Each wall is flat, endless, passes through zero and stands at right angles to its row. A trip goes straight from one point to another. Which walls does it cross, in order?

Walls:
(1): [0.37 0.07]
(2): [ 0.00 -0.29]
(3): [ 0.23 -0.58]
(4): [-0.35 -0.28]
(5): [-0.44  0.40]
(6): [-0.06 -0.07]
Trips:
[-0.10 -0.08] to [-0.38  0.52] => 3, 2, 6, 4
[-0.07 -0.58] to [-0.11  0.07] => 5, 3, 2
[-0.20  0.15] to [-0.15 -0.50] => 2, 3, 5
[0.04 0.13] to [0.13 0.09] => 5
[ 0.20 -0.11] to [0.49 0.36] => 2, 3
[-0.04  0.28] to [-0.17  0.02] => 1, 4, 6

Walls:
(1): [ 0.34 -0.21  0.12 -0.05 -0.08  0.61  0.08 -0.17]
(2): [ 0.29 -0.22  0.47 -0.11 -0.56  0.02 -0.04  0.39]
(3): [ 0.01 -0.23 -0.29  0.66  0.11  0.19 -0.44  0.41]
(4): [ 0.04  0.48 -0.29  0.00  0.01 -0.37  0.04 -0.14]
(5): [ 0.34 -0.34  0.15  0.21  0.25  0.16 -0.86 -0.03]
(6): [-0.23 -0.06  0.06 -0.58  0.21 -0.80  0.03 -0.34]
Trips:
[ 0.19  0.46 -0.21  0.08  0.35 -0.04  0.09  0.12] to [ 0.33  0.13 -0.16 -0.16  0.10  0.11 -0.45  0.16] => 5, 1, 2
[-0.17 -0.14  0.32 -0.40  0.27 -0.12 -0.21 -0.03] to [-0.21 -0.07  0.37 -0.28  0.20 -0.65  0.35 -0.33] => 2, 5, 4
[-0.17  0.02  0.15 -0.16 -0.08  0.17 -0.32 -0.33] to [-0.15  0.15 -0.16  0.35  0.37 -0.07  0.48 -0.62] => 4, 5, 1
[ 0.04  0.37 -0.18 -0.42 -0.22  0.26 -0.01  0.28] to [-0.22 -0.19  0.50  0.24  0.18 -0.65 -0.33  0.05] => 1, 6, 5, 3, 4
[-0.15 -0.01 -0.01 -0.16  0.00 -0.07  0.32 -0.46] to [-0.07 -0.25 -0.84 -0.20  0.48 -0.35 -0.24  0.43] => 1, 3, 5
[ 0.27 -0.04 -0.19 -0.08  0.29 -0.50 -0.21 -0.34] to [-0.11 -0.12 -0.02 -0.38  0.16  0.51 -0.51 -0.52] => 1, 4

Walls:
(1): [-0.20 -0.46  0.17  0.31  0.47  0.27 -0.12 -0.37  0.38  0.17  0.04 -0.12
  0.17  0.04]
(2): [-0.17  0.59 -0.08  0.04 -0.59 -0.25 -0.18  0.37 -0.33  0.07  0.56 -0.13
  0.03  0.31]
(3): [ 0.07 -0.19  0.04 -0.01 -0.13 -0.29 -0.13 -0.12  0.56 -0.39  0.04 -0.11
 -0.06 -0.11]
(4): [ 0.07  0.35 -0.24  0.00 -0.51 -0.09  0.01  0.13 -0.53  0.26  0.02  0.08
 -0.07 -0.07]
(5): [ 0.26  0.11  0.39  0.04 -0.12  0.24  0.59 -0.08 -0.40 -0.13 -0.19 -0.03
  0.04 -0.17]
(6): [-0.22  0.53  0.24 -0.06  0.12  0.12  0.08  0.00  0.13 -0.09 -0.47  0.50
 -0.10  0.06]
Trips:
[ 0.13  0.44 -0.07 -0.08  0.04  0.00  0.09  0.05 -0.07  0.04 -0.57  0.47
 -0.12 -0.07] to [ 0.02 -0.39 -0.22 -0.01  0.43  0.40 -0.02 -0.11 -0.06  0.40 -0.16  0.26
  0.55 -0.14] => 1, 4, 5, 6
[ 0.04  0.17 -0.51 -0.27  0.01  0.31  0.16 -0.39 -0.24  0.17  0.09  0.29
  0.46 -0.14] to [ 0.29  0.14 -0.06  0.41  0.10 -0.25 -0.45  0.20  0.07 -0.60  0.36 -0.12
 -0.18  0.54] => 2, 6, 5, 3, 4
[-0.28 -0.21 -0.18 -0.17 -0.25 -0.60 -0.73  0.59  0.46 -0.26 -0.07 -0.04
 -0.22 -0.36] to [-0.43 -0.41 -0.18 -0.30  0.37  0.25  0.09 -0.51 -0.03 -0.25  0.37 -0.15
  0.41  0.36] => 1, 2
